Rows are points. The window is the flat piece filled in between its corners: a triangle in 3 columns, a solid with four corners in 4, and so on. A path goes straight from each point to the next, and from the last back to the first. List the points from which the path goes on through the window.
In the rows, zero is written as 128.

Window (3 x 3):
[[137  71 202]
 [183 146  88]
 [138 145 133]]
Path:
(1): [178 117 199]
(2): [182 188  94]
(3): [162 165  64]
(4): [114 104 126]
(5): [137 143 184]
(6): [189 129 188]
(7): [ 98  92 120]
(8): [114  64 141]
Through the window after points: 6, 8

Window, 6 rows:
[[166 135  72 199 170  33]
 [ 89  68 166 101  76 136]
 [179 221  68 124 123 124]
 [ 85 161 116  60 125 151]
 [153 121 154  61 136 146]
 [103 103 204 108 107  88]]
Path:
(1): [117 124 172  93 115 171]
(2): [ 99  88 143  44  55 102]
(3): [148 125 127  93  95  45]
(4): [142 116 154 188 148 133]
(5): [153 194 132 133 158 180]
(6): [167 150  82  75  95  78]
(7): [134 146 144  93 111  61]
(8): [134 134 156 147 158 115]
(9): [ 97 109 157 140 140 181]
(10): [108  70 166  67  52  82]
(11): [140 110  84  65 132  43]
(12): [155 154 138 214 146 141]
Through the window after points: 5, 9, 11

Window, 9 rows:
[[187 128 213 145 164  72 201 189 161]
 [131 140 194 181  40 115  36 125  97]
 [ 64 171  93 168 150  65 144 141 122]
 [155 182 118 108 136  59 138 127 148]
 [107  83 124 167 167  96  38 113 147]
 [ 88  97 118  93  41  27  57 107 171]
 [116 169 150  62 122  95 211 172 197]
 [130 153 137 243 133 128 146  79 103]
 [ 86  70 213 121 190  85 101 102 103]]
Path:
(1): [ 84 169 176 166 139  70  89 108 181]
(2): [121  75 126 161 129  97 106 141 103]
(3): [129 136 134 123 126  78 185 145 116]
(4): [ 62 188 179 153 148  85 126 120 176]
(5): [ 85 106 197 140 159  58  77 115 165]
(6): [107  83 151 106 128  92 127 107  80]
(7): [136  63 113 140 151  85 105 116  58]
(8): [ 73 131 227 153 172  94 101 102 173]
(9): [ 83 160 169 162 166  67 128 107 175]
(10): [131 107 117 126 132  86 155 143 114]
(11): [134  75 161 123 125  98 162 169  72]
(12): [113 172 185 145 120  61 123 105 180]
(13): [107 133 195 178 125  91  90 112 157]
(14): [154 126 116 136  54 101  72 160  70]
(15): [144 120 151 124 117  92 133 145 132]
(16): [104 173 217 154 111  74  59 104 186]
Through the window after points: 5, 7, 13

Window, 11 rows:
[[168 137 151 131 164 150  98 203 186  84 152]
 [186 131  71  39  74 179 173 151 224 234 133]
 [147  94 142 179 104 105 113 110 157 140 143]
 [187 218 140 180 149 187 135 133 116 102 127]
 [192 160 249 108 143 143 150 149 101 189  82]
 [102 131 137  78  72 156 167  75  74 186 123]
 [ 98 188 102 169 157 119 164  79 138 118 135]
 [ 98 156  94 149 156 126 144 184  42 160 138]
 [ 69 153 150 164 150 146  69  99 125 161 157]
 [162 186  77 137 107  65 124 178 115 110  92]
 [130 142  88 134 207 112  76 118 112 134 167]]
Path:
(1): [132 165 141 130 144 146 138 120 131 155 189]
(2): [149 173 128 137 111 133 133 127 119 148 196]
(3): [117 152 120 136 151 147 102 136 142 158  83]
(4): [130 147 121 144 145 169 130 141 140 146  65]
(5): [176 196 145 138  74 121 153 140 114 146 208]
(6): [149 194 152 133 135  99 129 138 112 150 201]
(7): [137 134 132 129 140 157 114 142 121 149 110]
(8): [137 120 101 157 168 161 126 121  87 139  46]
(9): [157 171 132 117 125 115 136 151 128 142 167]
(10): [136 157 120 123 124 117 130 120 120 158 175]
(11): [116 136 103 136 138 158 120 123 127 131 110]
(12): [130 136 130 128 136 177 122 121 128 163 115]
Through the window after points: 2
